Each wall is flat, endless, passes through zero and stands at right angles to its row. A trip goes straight from one point to another. Which walls does it cross, in order?

Walls:
(1): [-0.01  0.61]
(2): [-0.54 -0.02]
(3): [-0.04  0.11]
(4): [ 0.27 -0.08]
Trips:
[-0.36 -0.34] to [0.24 0.55] -> 3, 1, 2, 4
[-0.36 -0.05] to [ 0.42 -0.21] -> 3, 4, 2

Walls:
(1): [ 0.12 -0.12 -0.24 -0.31 -0.14 -0.29  0.32  0.20]
(2): [ 0.13  0.06  0.05 -0.31  0.02  0.17 -0.31  0.06]
(3): [ 0.30 -0.60  0.35  0.37  0.00  0.06  0.13  0.07]
Trips:
[-0.25  0.06  0.14 -0.84  0.26 -0.04  0.30  0.09] to [-0.22 -0.60 -0.50  0.30  0.29  0.41  0.03  0.21] -> 3, 2, 1
[-0.50 -0.06  0.43 -0.62 -0.04  0.00  0.34  0.04] to [-0.22 -0.13 -0.21  0.03 -0.26  0.09  0.10 -0.32] -> 2
[-0.21  0.38 -0.16  0.28  0.46  0.16 -0.04  0.31] to [-0.09  0.30 -0.31  0.09 -0.03 -0.08  0.21 -0.30] -> 1
[ 0.48  0.13 -0.27 -0.26  0.04  0.28 -0.55  0.27] to [ 0.18 -0.17 -0.65  0.10 -0.06 -0.67  0.02  0.44] -> 1, 2

Walls:
(1): [ 0.05  0.37  0.01 -0.88 -0.34 -0.13 -0.21 -0.12 -0.47  0.01  0.05 -0.26]
(2): [ 0.94 -0.36 -0.28 -0.04 -0.23  0.37  0.16 -0.33 -0.41 -0.39 -0.27 -0.26]
(3): [ 0.48 -0.45  0.22  0.03 -0.24  0.03 -0.05  0.09  0.46  0.28 -0.46  0.16]
(4): [-0.49 -0.21  0.30  0.77 -0.77 -0.14  0.23  0.14 -0.21  0.46 -0.09 -0.60]
(5): [ 0.32 -0.22 -0.22 -0.09 -0.18 -0.16  0.44 -0.09 -0.10 -0.17 -0.01  0.04]
(6): [-0.04 -0.23  0.37 -0.10  0.10  0.17  0.00 -0.56  0.08  0.15 -0.45 -0.52]
Trips:
[-0.55  0.08  0.28 -0.46 -0.20  0.05  0.55  0.32 -0.26 -0.33 -0.05  0.05] to [ 0.01  0.35 -0.27 -0.08 -0.27  0.06 -0.45  0.36  0.65 -0.03  0.32  0.31] -> 4, 5, 3, 1
[ 0.11  0.36 -0.29 -0.30 -0.46  0.17 -0.07 -0.60 -0.03  0.00 -0.04 -0.07] to [-0.13 -0.22  0.44 -0.82  0.33  0.71 -0.17  0.01  0.01 -0.09 -0.26 -0.52] -> 5, 3
[-0.01  0.02  0.28  0.01  0.49  0.71  0.01  0.39 -0.36  0.23  0.04  0.16] to [ 0.29  0.09  0.33 -0.38  0.07 -0.25  0.21 -0.16 -0.27 -0.48  0.03  0.38] -> 2, 1, 5
[-0.60 -0.10  0.09  0.24 -0.21  0.35 -0.29  0.22  0.17  0.76 -0.16 -0.18] to [ 0.11  0.07 -0.33 -0.23  0.12 -0.62  0.18 -0.06  0.29  0.17  0.01 -0.63] -> 1, 5, 3
[ 0.15 -0.11 -0.32 -0.24 -0.14 -0.22 -0.45 -0.49  0.13 -0.04 -0.31  0.44] to [ 0.23 -0.24  0.38  0.30  0.17  0.03  0.44 -0.13 -0.08  0.12 -0.20 -0.07] -> 1, 4

Walls:
(1): [-0.28 -0.33 -0.26  0.26  0.06 -0.27  0.03 -0.77 -0.68 -0.09  0.01 -0.24
  0.01  0.04 -0.05  0.37 -0.42  0.25  0.29  0.52]
(2): [ 0.17  0.10 -0.07 -0.08  0.17  0.22  0.25 -0.35  0.20  0.01  0.03 -0.42
 -0.25  0.15 -0.42 -0.44  0.26  0.47  0.21 -0.33]
(3): [ 0.73  0.24  0.29 -0.36 -0.22  0.19  0.06  0.33 -0.47  0.02 -0.08 -0.14
  0.01 -0.14  0.54  0.35 -0.28  0.03  0.01  0.06]
(4): [ 0.20  0.11 -0.10  0.23  0.04  0.30 -0.08  0.06  0.13 -0.16  0.41 -0.43
 -0.75  0.05  0.08  0.18  0.18 -0.37  0.14  0.27]
(5): [ 0.29 -0.03  0.20  0.46 -0.17 -0.24  0.01  0.04 -0.17  0.17 -0.19 -0.09
  0.29  0.39 -0.46  0.34  0.09  0.38  0.22  0.03]
(6): [-0.26 -0.17 -0.20  0.03 -0.19 -0.07  0.20 -0.04  0.17 -0.14 -0.02  0.11
 -0.28 -0.10 -0.21 -0.03 -0.09 -0.11  0.65 -0.05]
Trips:
[ 0.19 -0.28  0.11 -0.06 -0.29 -0.05  0.15 -0.56 -0.36 -0.08 -0.02 -0.17
 -0.03  0.59  0.19 -0.09  0.20  0.08 -0.08  0.28] to [ 0.34 -0.38  0.48 -0.35  0.02  0.17 -0.26  0.00 -0.17  0.23 -0.67  0.15
  0.03 -0.16 -0.21 -0.49  0.40 -0.21  0.17  0.77] -> 4, 2, 1
[-0.30  0.05  0.00  0.34 -0.16 -0.03  0.19  0.46  0.15  0.02  0.11 -0.31
 -0.13 -0.49  0.08  0.23  0.08 -0.47 -0.57  0.09] to [ 0.22  0.00 -0.28  0.69 -0.11  0.05  0.29 -0.16 -0.36  0.40 -0.24 -0.14
 -0.25 -0.16  0.04  0.20  0.16  0.02 -0.30  0.19] -> 3, 1, 5
[ 0.81  0.22 -0.56  0.43 -0.55 -0.46  0.24 -0.09 -0.85  0.33  0.38  0.59
 -0.26 -0.14 -0.12 -0.05  0.12  0.23 -0.05  0.27] to [-0.29 -0.64 -0.14 -0.67 -0.60  0.35 -0.19 -0.05 -0.05 -0.68 -0.39  0.28
  0.31  0.13 -0.15  0.51 -0.20 -0.33 -0.42 -0.02] -> 4, 6, 5
[ 0.41 -0.05  0.33  0.43 -0.12  0.28  0.14  0.69 -0.08  0.10  0.10 -0.15
  0.00 -0.06 -0.21 -0.47  0.06  0.02  0.43 -0.84] to [ 0.38  0.02  0.42 -0.20 -0.33 -0.04  0.12 -0.17 -0.06 -0.13 -0.17  0.32
 -0.28  0.05 -0.53 -0.48  0.05 -1.12  0.37 -0.12] -> 5, 3

Walls:
(1): [-0.53  0.08 -0.13  0.28  0.21 -0.14 -0.04  0.12  0.00 -0.19 -0.28 -0.52
 -0.13 -0.29 -0.11 -0.28  0.04  0.42  0.47 -0.20 -0.59  0.33 -0.18  0.03
 -0.09 -0.03 -0.07 -0.10  0.20  0.33 -0.02 -0.34  0.35  0.21  0.02  0.33
  0.18  0.05 -0.24  0.46 -0.41  0.14 -0.39 -0.05 -0.47 -0.76 -0.39 -0.64]
(2): [ 0.28  0.30  0.08 -0.27  0.14  0.15  0.07 -0.03 -0.54 -0.11 -0.10 -0.32
  0.20  0.00  0.26 -0.33 -0.11 -0.56 -0.21 -0.80  0.22  0.58 -0.28  0.11
 -0.02  0.10  0.11  0.13 -0.02  0.35 -0.39 -0.26  0.26  0.63 -0.19 -0.13
  0.03 -0.69  0.39 -0.18  0.13  0.02  0.27 -0.07  0.09 -0.35 -0.52 -0.03]
(3): [ 0.21 -0.34 -0.03 -0.13 -0.34  0.15  0.46  0.17 -0.02  0.55  0.01  0.38
  0.08 -0.17  0.21  0.28  0.01  0.23 -0.09  0.10  0.35 -0.64 -0.09  0.08
  0.03 -0.41 -0.27  0.20  0.01  0.04 -0.11 -0.65 -0.23 -0.58  0.13  0.25
 -0.06  0.01 -0.09  0.04  0.12 -0.07 -0.12  0.18  0.67 -0.60 -0.46  0.15]
(4): [-0.07  0.15 -0.27 -0.23  0.28  0.46  0.34  0.08 -0.21  0.80  0.06 -0.29
  0.30  0.16  0.23 -0.08 -0.41  0.46  0.47  0.05 -0.34  0.36 -0.22 -0.29
 -0.39  0.06  0.01 -0.24  0.27 -0.02 -0.09 -0.13  0.50  0.30 -0.24 -0.21
 -0.60  0.23  0.18  0.01  0.00 -0.20  0.21  0.13 -0.36 -0.55  0.45  0.14]
(5): [-0.25  0.08  0.08 -0.48  0.36  0.54 -0.28 -0.18  0.53 -0.44  0.23  0.37
 -0.39  0.39  0.13  0.60  0.51  0.21  0.27  0.14  0.12  0.41  0.22  0.21
  0.01 -0.10  0.19  0.42  0.19  0.41  0.15  0.13 -0.38  0.07 -0.46  0.17
 -0.04 -0.19 -0.20  0.37  0.31  0.15 -0.07 -0.03 -0.38 -0.06 -0.11 -0.05]
Trips:
[-0.03  0.19  0.09 -0.06  0.70  0.32  0.23 -0.28  0.42  0.02  0.26 -0.40
 -0.05  0.04 -0.25 -0.17  0.03  0.23 -0.16 -0.13  0.05  0.03  0.15  0.67
  0.02 -0.38  0.19 -0.30 -0.20 -0.02 -0.59  0.37 -0.05  0.66  0.33  0.27
  0.16  0.17  0.46  0.29 -0.65 -0.09 -0.34  0.04  0.90  0.20 -0.08  0.34] to [-0.31  0.66  0.74 -0.01  0.37 -0.26  0.04 -0.19  0.06 -0.14 -0.04 -0.33
 -0.14 -0.08  0.50 -0.16  0.21 -0.51 -0.18  0.19  0.07 -0.12  0.50 -0.04
 -0.08 -0.18  0.38  0.03  0.45 -0.28  0.25 -0.17  0.22 -0.16 -0.40  0.09
 -0.61 -0.10  0.49  0.22 -0.35  0.06 -0.26  0.24 -0.03 -0.05  0.32  0.05] -> 5, 4
[ 0.12 -0.22  0.22  0.52  0.22 -0.28  0.52 -0.32  0.00 -0.08 -0.21 -0.15
 -0.05 -0.23 -0.05 -0.54  0.24 -0.25  0.04 -0.39  0.01 -0.56  0.45 -0.35
 -0.31  0.24 -0.48 -0.20  0.14  0.51  0.28  0.34  0.37 -0.46 -0.28 -0.31
 -0.03 -0.30  0.45  0.01 -0.17  0.26 -0.17  0.09 -0.01 -0.27 -0.15 -0.17] to [-0.01 -0.09  0.15  0.24  0.24  0.10 -0.17  0.42 -0.69  0.32 -0.19 -0.87
 -0.15 -0.56  0.18 -0.31 -0.12 -0.27 -0.01 -0.72 -0.24 -0.52  0.45  0.49
  0.05 -0.15  0.02 -0.28 -0.34 -0.01 -0.02  0.27  0.22  0.26 -0.25  0.01
 -0.38 -0.56  0.21  0.54 -0.10  0.18  0.42 -0.14  0.45 -0.51  0.82  0.12] -> 3, 4
[ 0.16  0.00  0.75 -0.50  0.50 -0.26 -0.22  0.13 -0.08  0.27 -0.07  0.18
  0.28  0.16  0.42 -0.34  0.20 -0.01  0.35  0.18 -0.02 -0.29  0.16  0.14
  0.04  0.25 -0.37 -0.20 -0.02 -0.56 -0.03 -0.11  0.03 -0.12 -0.15  0.45
 -0.15  0.16 -0.55 -0.12 -0.31 -0.12 -0.44  0.00  0.65  0.04  0.13  0.21] to [ 0.06  0.64  0.39  0.36  0.65  0.32  0.11 -0.04  0.08 -0.24  0.50  0.12
 -0.37 -0.16  0.24 -0.36  0.28 -0.18 -0.27 -0.20 -0.08  0.02 -0.14 -0.44
  0.11 -0.01  0.28  0.03  0.35 -0.14  0.00  0.64  0.25  0.22 -0.23 -0.06
 -1.08 -0.39 -0.41  0.09  0.08 -0.21 -0.43 -0.18  0.12 -0.67  0.05 -0.47] -> 4, 5, 1, 2, 3
[-0.62 -0.32 -0.51  0.33 -0.13 -0.15  0.16 -0.28 -0.03  0.23  0.19  0.63
 -0.08 -0.28  0.14 -0.52  0.43  0.43 -0.41  0.20 -0.34  0.61 -0.04 -0.07
 -0.25  0.45  0.10 -0.11 -0.41  0.30  0.52 -0.25  0.29 -0.15 -0.55 -0.40
  0.04  0.00 -0.07 -0.18  0.17 -0.04 -0.16 -0.41 -0.23 -0.15 -0.28  0.44] to [-0.02 -0.67 -0.02  0.49  0.41 -0.38  0.23 -0.34 -0.34 -0.21 -0.08  0.13
 -0.33 -0.31 -0.14 -0.81 -0.13 -0.55  0.25 -0.26 -0.02 -0.47  0.31  0.18
  0.24  0.23  0.38 -0.10 -0.52 -0.30 -0.37 -0.13  0.36 -0.08  0.23  0.03
 -0.15  0.09  0.24  0.20 -0.12  0.05 -0.09 -0.24 -0.06  0.07  0.01  0.23] -> 5, 4, 2
[-0.07  0.30 -0.09  0.21 -0.18  0.05 -0.21  0.18 -0.88 -0.01  0.07  0.04
  0.09 -0.03  0.37  0.05 -0.01  0.01 -0.06 -0.29  0.42  0.01 -0.50 -0.06
  0.03  0.64  0.39  0.07 -0.26  0.62 -0.17 -0.04 -0.06  0.16 -0.34 -0.02
 -0.32  0.44 -0.08  0.48  0.21 -0.04  0.13  0.18 -0.38  0.05 -0.02 -0.12] to [-0.24 -0.26  0.12  0.01  0.52  0.30 -0.24  0.26 -0.03  0.03 -0.30  0.02
 -0.12 -0.08 -0.06  0.01 -0.04  0.22 -0.03  0.25 -0.48  0.01 -0.04  0.24
 -0.36  0.32 -0.09  0.25 -0.30 -0.42  0.05 -0.11  0.33 -0.45  0.24 -0.05
  0.04 -0.08  0.36 -0.13 -0.55 -0.38  0.07 -0.45  0.27  0.37 -0.43 -0.09] -> 5, 2, 4
[-0.52  0.21 -0.37 -0.15  0.35 -0.76  0.44 -0.11  0.59 -1.01  0.15  0.11
  0.45  0.46 -0.76  0.05 -0.16  0.11  0.13 -0.03 -0.14 -0.15  0.30 -0.54
  0.25 -0.01 -0.47 -0.23  0.06  0.15  0.02  0.05 -0.29  0.70 -0.19 -0.16
  0.45 -0.14 -0.20  0.30 -0.01  0.09  0.02  0.22  0.20  0.27  0.60 -0.44] to [-0.16  0.11 -0.13 -0.14 -0.04  0.19 -0.22 -0.05 -0.16 -0.42 -0.25 -0.42
  0.12  0.15  0.42  0.10  0.20 -0.37 -0.52 -0.10  0.52 -0.22 -0.35 -0.26
  0.50  0.04 -0.10  0.06 -0.68  0.04  0.15  0.35  0.36 -0.15 -0.06 -0.12
  0.04  0.20  0.83  0.12 -0.31 -0.10 -0.41 -0.18  0.04 -0.13  0.02 -0.14] -> 2, 5, 1
[ 0.13  0.12  0.14 -0.32  0.05 -0.27 -0.02  0.23  0.15  0.58  0.10  0.27
  0.10 -0.05  0.16 -0.34 -0.27 -0.01  0.02 -0.41  0.42  0.14  0.08 -0.09
 -0.74  0.04 -0.07 -0.27 -0.61 -0.20 -0.05 -0.19 -0.02 -0.57 -0.37  0.09
 -0.32 -0.23  0.15  0.34 -0.13  0.45  0.14 -0.21  0.55  0.12 -0.18  0.18] to [ 0.28  0.03 -0.31  0.23  0.10  0.00 -0.19  0.54 -0.06  0.34 -0.03  0.40
 -0.21 -0.23  0.29 -0.22  0.29  0.57 -0.44 -0.05  0.47  0.06  0.30  0.07
  0.16 -0.20 -0.10 -0.35  0.31 -0.46  0.22 -0.05  0.31 -0.21 -0.32 -0.17
  0.44  0.05  0.41 -0.35  0.33 -0.31 -0.23 -0.19  0.15 -0.60 -0.32  0.29] -> none
[-0.36  0.03 -0.08  0.40  0.40 -0.17 -0.01 -0.21 -0.26  0.27 -0.12 -0.17
  0.50 -0.18 -0.02 -0.29  0.26  0.21  0.14  0.02 -0.05 -0.20 -0.49  0.50
  0.20  0.39 -0.13  0.27 -0.32  0.14  0.29 -0.03 -0.20  0.40  0.38 -0.05
  0.25 -0.42  0.22 -0.04  0.28 -0.21  0.49  0.10  0.21 -0.32 -0.09 -0.21] to [-0.15  0.15 -0.25 -0.41  0.80 -0.67  0.42 -0.05 -0.05 -0.44  0.30 -0.13
  0.00  0.08 -0.24  0.54 -0.36  0.02  0.22 -0.06 -0.16  0.31 -0.40  0.12
  0.07  0.75 -0.12 -0.43 -0.10 -0.31  0.17 -0.36 -0.04 -0.04  0.09  0.18
 -0.03  0.33 -0.26 -0.23  0.11 -0.12 -0.19  0.01 -0.18 -0.20 -0.66 -0.24] -> 3, 5
[-0.39  0.07 -0.02 -0.59  0.17  0.31 -0.25 -0.70  0.34  0.33  0.23 -0.16
  0.13  0.05 -0.45 -0.26  0.10 -0.25 -0.12 -0.15  0.29 -0.12  0.22 -0.14
 -0.31 -0.02 -0.02  0.24  0.06  0.48  0.25 -0.52 -0.24  0.10  0.20  0.08
  0.58 -0.60  0.15  0.24  0.13 -0.08  0.21  0.34  0.43  0.26  0.34  0.04] to [-0.35  0.23  0.31 -0.36  0.47  0.19 -0.36  0.22 -0.46 -0.02  0.09  0.40
 -0.34 -0.23  0.45 -0.74  0.04  0.25  0.21 -0.57 -0.04 -0.26 -0.31 -0.14
  0.26  0.21  0.23 -0.07  0.27  0.13  0.15  0.44  0.00  0.06 -0.50 -0.10
  0.28 -0.19  0.02  0.43  0.04  0.58 -0.04  0.11 -0.10  0.43  0.10  0.74] -> 3, 4
